Every row gives one point. To make a cloud, some directions were put in groups of two or more. Within a group, all points are equally far from the middle, so they leave a hole (a ring in 2 directions, a hollow ball in 3). The other directions are filled evenly. Then the cloud was stretched, turned, moved and blurred a little. How many holes are there, and how many directions does each take, smallest first?
(in the rows, 128 means zero)

Cloud:
[[116 131]
 [ 64 103]
 [150  89]
 [120  58]
 [114 129]
 [ 72  80]
 [142 136]
 [160  74]
 [ 82  63]
 [ 58 142]
 [ 90 165]
 [ 92 110]
 [161 132]
 [135 169]]
Holes: 0

Cloud (13 x 2):
[[ 90  85]
 [ 60 118]
 [144 154]
 [125 176]
 [129 174]
 [145 118]
 [ 60 146]
 [ 60 144]
 [ 59 121]
 [106 182]
 [ 61 148]
 [145 119]
 [146 121]]
Holes: 1 (2)

Cloud:
[[ 82 137 110]
 [118  94 106]
 [ 74 133 105]
 [211 106 128]
 [140  60 135]
 [153 145 138]
 [137 122  66]
 [141 142 147]
 [207  87 117]
 [164 134  59]
 [150 123  46]
 [131 168 110]
 [185  71  87]
 [193 135 162]
 [113 123  65]
 [111 157 138]
 [133 116 181]
 [192  93 100]
 [157 146  65]]
Holes: 0

Cloud, 29 rows:
[[151 133  54 140]
 [109 192 170 101]
 [101  88 119  68]
 [157  96 123  73]
 [ 68 136 153  82]
 [153 191  87  99]
 [114 110 188 152]
 [ 70 133  60 139]
 [123 114 190 148]
 [133 146  89  51]
 [167 106  96 152]
 [154 156 174  89]
 [172  99 133 141]
 [ 73 120  59 146]
 [ 61 163 116  86]
 [171 102 148 133]
 [ 82 115 134 185]
 [ 70 143 111  68]
 [146 162 180  93]
 [ 89  62 121 117]
 [105  82  61 143]
 [ 82  88 164 150]
 [105  64 115  95]
 [145 119 154 175]
 [141  70 109  91]
 [ 75  99 158  95]
 [ 95 139 132 190]
 [159  94 124  78]
 [ 80 198 135 126]]
Holes: 2 (2, 2)

Cloud (30 x 4):
[[181 131 119 185]
 [158 117  78 185]
 [164 176 192 181]
 [145 131  72 193]
 [ 95  58 126 172]
 [131 146  91 110]
 [139 119 117 177]
 [182  99 117 159]
 [154 210 156 185]
 [ 88  62 128 134]
 [111 120 145 122]
 [142 139 182 158]
 [138 125  49 176]
 [126 121 157 214]
 [137 188  91 189]
 [ 69 148  67  93]
 [133 163  99 122]
 [127 121 162 136]
 [142 185  94 165]
 [124  81  98 165]
 [162 165 101 158]
 [ 75 150 140 168]
 [ 82 146 161 101]
 [108 190  88 145]
 [134 201 142 119]
 [120 190 156 162]
 [115 131  94 169]
 [165 168 183 106]
 [132 122  52 154]
 [102 194 119  84]]
Holes: 0

Cloud:
[[119 117 168 143 187  97]
 [201 132 163 162  68 149]
 [163 139 164 129 152  67]
 [177 125 160  63 179 101]
 [136  97 103  67 212 100]
 [ 99  71  96  93 212 156]
 [142 100 170 107 156 119]
 [118 194 163 135 177 120]
 [137 209 114  80 150 138]
 [112 108 141 133 178 101]
 [ 95  69  92 113 136  85]
 [165  65  95 156 156  82]
 [ 96 120  76 133 174  98]
 [199 156 111 136 213 101]
 [ 75 138  75 102 100 156]
 [ 92 141 125  89 159 119]
 [ 97 122 123 151 101  74]
 [198 155 124 116 188 106]
 [110 211 134  84 183 123]
 [ 44 104  84 101 132 147]
 [156  98 131 121 111 153]
 [107 121  84 125 174 108]
 [190 135 152 146 182  88]
 [175 151 162 155 116 104]
 [126 157  39  74 178 134]
 [171 156 127  50 174 114]
 [ 73 140 149  70 231 124]
 [150  73 111 140 157 162]
 [110 133  83  93 104  88]
 [165 102 111  96 173 125]
 [105 113  90  84 195 133]
 [139  92 100  85 140 171]
 [156 172 122 128 135  99]
 [142 151 163 147 136  37]
 [ 97 173 166  99 217  54]
 [132  89  93 102 124  87]
 [139 127 140  79 182 132]
 [142 199  95  70 146 139]
 [ 82  76 122 112 135 139]
 [173 155 104 150 194  98]
 [122 169 146 134 175 141]
 [126 182  69  60 188 114]
 [136 109 119 157 192 101]
 [108 109 153  64 151  94]
 [123  47 108 121 178 141]
 [160 159 143 151  75  86]
 [168 151 127  95 149 127]
 [129 117 158  65 197 156]
 [134 151 133 124 202  80]
 [114 156 156 171 197  58]
 [206 190 112 148 194 121]
 [150 112  73 137 116 178]]
Holes: 0
